Each wall is flat, endless, passes through zero and stands at right angles to its row. A trip goes straight from one point to another. Which walls does it cross, in order?
In the rows, zero is written as 128.

Walls:
(1): [138 177 121]
(2): [150  33 104]
(3): [78 96 82]
(4): [149  85 147]
Trips:
[114 139  61] to [175 191 116] -> 2, 3
[126 123 137] to [134  62  84] -> 3
[128 136 195] to [ 99 110  95] -> 3, 2, 4
[146 137  64] to [106  72 211] -> 1, 4, 3
[ 90 130 123] to [157 154 123] -> 1, 3
[141  97 123] to [115  97 143] -> none
[123 116  54] to [ 49 142 142] -> 2
[174 164 102] to [124 155 147] -> none

Walls:
(1): [151 145 102 109 146 147  77 115 109  95 194]
(2): [182 167 126 119 130 131 104 128 199  89 167]
(3): [117 164  72 136  63 167  73  82 136 170 106]
(4): [ 95 162  97 126 130 116 149 114 160 162 142]
(5): [108  87  83 189 161 124 126 160 123 110  97]
Trips:
[212 131 113 134 160  85 147 189 164 130 161] to [171 122 189 195 121 100 124 133 106 180  65] -> 1, 2
[154  88 123 148  99 137  85 173 101  76 173] to [168 146  85  78 108 127 120 172 117 151 203] -> 5, 3, 4
[128 135 137  43  30 145 112 140 161 163 126] to [ 43 204 154 106  83  80 116 164  93 102  89] -> 2
[217 112 153 166 177 116 168 156  66 151 156] to [151  83 140 163 179  51 160 140 140 232 134] -> 1, 4

Walls:
(1): [144 110  73 134 172 120 134 100 158 183  93 123 187 116 138  69 148 159
 210 194]
(2): [162 159 104  64  79  66 202 102  83 148 109  58 144  93 148  96 145 106
 160 118]
(3): [114 102 131 120 131  93 143 149 138  47 110 158 113 128  33  47  99  69
 159 137]
(4): [108 171 153  99 144 183 110 106 131  57 175  92  19 175  63  56  28 108
  77 131]
(5): [122 175 101 136 131 100 123 113 122 137 186 109  79 173 150 142 116 125
 126  97]
(6): [ 88  94 120 166 114  84 129 159  86  59 137 121  97 120 146 105 160  60
 139 145]
Trips:
[130 122 223 112  99 181 170 113 151 146 164 137 108 186 137 172  55 146
 134 111] to [131 132 128 152 103 120 178 162  92  44 180 108 109 149 154 114 137 144
 119  88] -> 6, 3, 2
[100 132 180 162 151  58 161 117  98 161  75 154 125 114 180 139 205  31
 102 110] to [102  96  76 142 129  88 123 108  88 103 134 132 118 212 145 102 117 137
 186 144] -> 5, 3, 1, 4
[133  54 155 149 123 151  99  58 184 149 197  86 125 113 123 105 135 199
 124 145] to [139 167 143 158 143  96  99  68 123 178  40 104 139 168 211 102 134 187
  66 130] -> 5, 4, 2
[169 107 240 178 219 141 112 155 119 112 113 180 122 166 127 128 176 164
 189 111] to [112 156 152 168 129  61 111 127  82 129  64 118 173  55 111  50 127 114
 185 139] -> 6, 2
[152 130 145 141 126  87 122  38 136 105 158 108 136 241 104  88 170 147
 137 129] to [104 146 200 138  83 142 142 136 148 140 155  93 147 166 150  38 143  95
 130  78] -> 6, 1

Walls:
(1): [183 123 102 147 132  88 137 136  52 164 152 106 177 131 116 153  93 119
 140 111 108  77 108 152 100 167 106  68 134 175 132  80 114 136 128 100
 137 162 100 172 144 120 107 167 132 132  67 114]
(2): [100 141 136 104 137 151  90  91 249  91 102  72 139 116  94  76 157 192
 116  60 144 152 132 173 106  95  81 153 219  81 111 181 132 168 143  70
  63 105  97 112 147 135  88 123  87 131 137  85]
(3): [137 117  73 118  78 118 111 139 103 122 159 184 121  98 126 111 143 165
  88 125 169 170 164 108 174  94 108 137 100 119 172 151 111 148 151 127
 181  81 159 144 126 125 160  84 115  92 151 127]
(4): [ 96 137  89 136 121 181 131 139 175  86 199 126 126 123 139 169  72 155
 144 165 111 117 105  99 111 114  93 128  56 137 104  98  80 149 158 138
 177 111  77 126  71 150 113 140  63 179 139 148]
(5): [ 65 156 117 170 121 109  77 138  94 149  94  86 129 113 163  89 155 128
 172  64 153 150 145 188 188 162 130 178 103 248 132 128 137  69 163  62
 130  94 160 137 105 157 136 140 141 139 115 106]
(6): [123 192 108 145 210 157 127 104 132  77 161 110  85 117 142 101  79 154
 131 134 169 120 185 149 191 123 161  87  97 165 132 115 134 116 137  90
 153 129 139 108 191 150 118 172  98  72 106 129]
(7): [114 102 110 117 141 113  87 146 150  77 139 131 100  94 164 108 117 127
 173  72  93 145 122  88 126 183 122 120 178 145 148 108 111 128 137 120
 113 120 109  67  96  73 166 130 134 138 164 151]
(8): [ 56 153 120 100 147  92 159 110 105 188 116 108 113  71  87 102 128 157
  70 158  76  96 180 157 124 174 182 179 137 179 164  70 135 158  94 136
  77 142 117 157 141 110 176 133 111 160 163 151]
(9): [147 126  74 111 123 120 140  92 126 147 104 112 169 104 103 138 164 124
  85 125 137 192  94 197 142  92 127 163 130 167  96 118 155 114 119  92
 132 151 135 163 122 136 143  67 112  84  64  95]
(10): [135 136 164 141 132  70 160 108 243 113 141 131  95 161  70 117 135 167
 109 138 134 122 110 207 106 112 151 109 115 139 136 214 193 118 144 131
 165  85 110 120 109 133 118 117 134 106 135 137]
(11): [ 93  87  86  88 111 236 157 116 124 136 122 130 148 171 167 128 182 134
 109 135 119 141 109  74 168 121  90  91 135 177 101  77 110  86  72 143
 105 156 118 117  94 147 124 160 170 116  95 134]
Trips:
[ 77 128  87 126 108 105 151 141 136 135 138 127 146  59 172 128 121 133
  60 103 124 148 127 166 169 148 142 106 135 151 165 171 153  87 131 147
  84  55 165 194 128  97 152 100 115 137 129 186] to [171 125  99  80 125 188 120 123 139 116 123 143 164  33 180 125 119  99
 159 130 185  82 110 160 128 138 113 118 105 108  74 124  99 119 149 103
 117  91 130 148 158  99 116  65 176 101  53  91] -> 6, 2, 10, 11, 1, 8, 7
[ 73 132 141 162 106  57 153 148 144 128 175 143 125 171  85 146 129  63
  88 121 163 101 141 180  93 161 216  97 128 179 135 133 151  86 121 148
  65 154 110 121 161 117 138 153  80 178 117  81] to [151 102 104 115 171 154 151 160 138  96 146  85 171 191 149  93 152 126
 152 107 143 176 114 201 152 162 129  84 144 175 109  94 115 178 119 102
  87 191 118 107 119 143 186 146  92  59 103 114] -> 9, 2, 11, 7, 10, 8
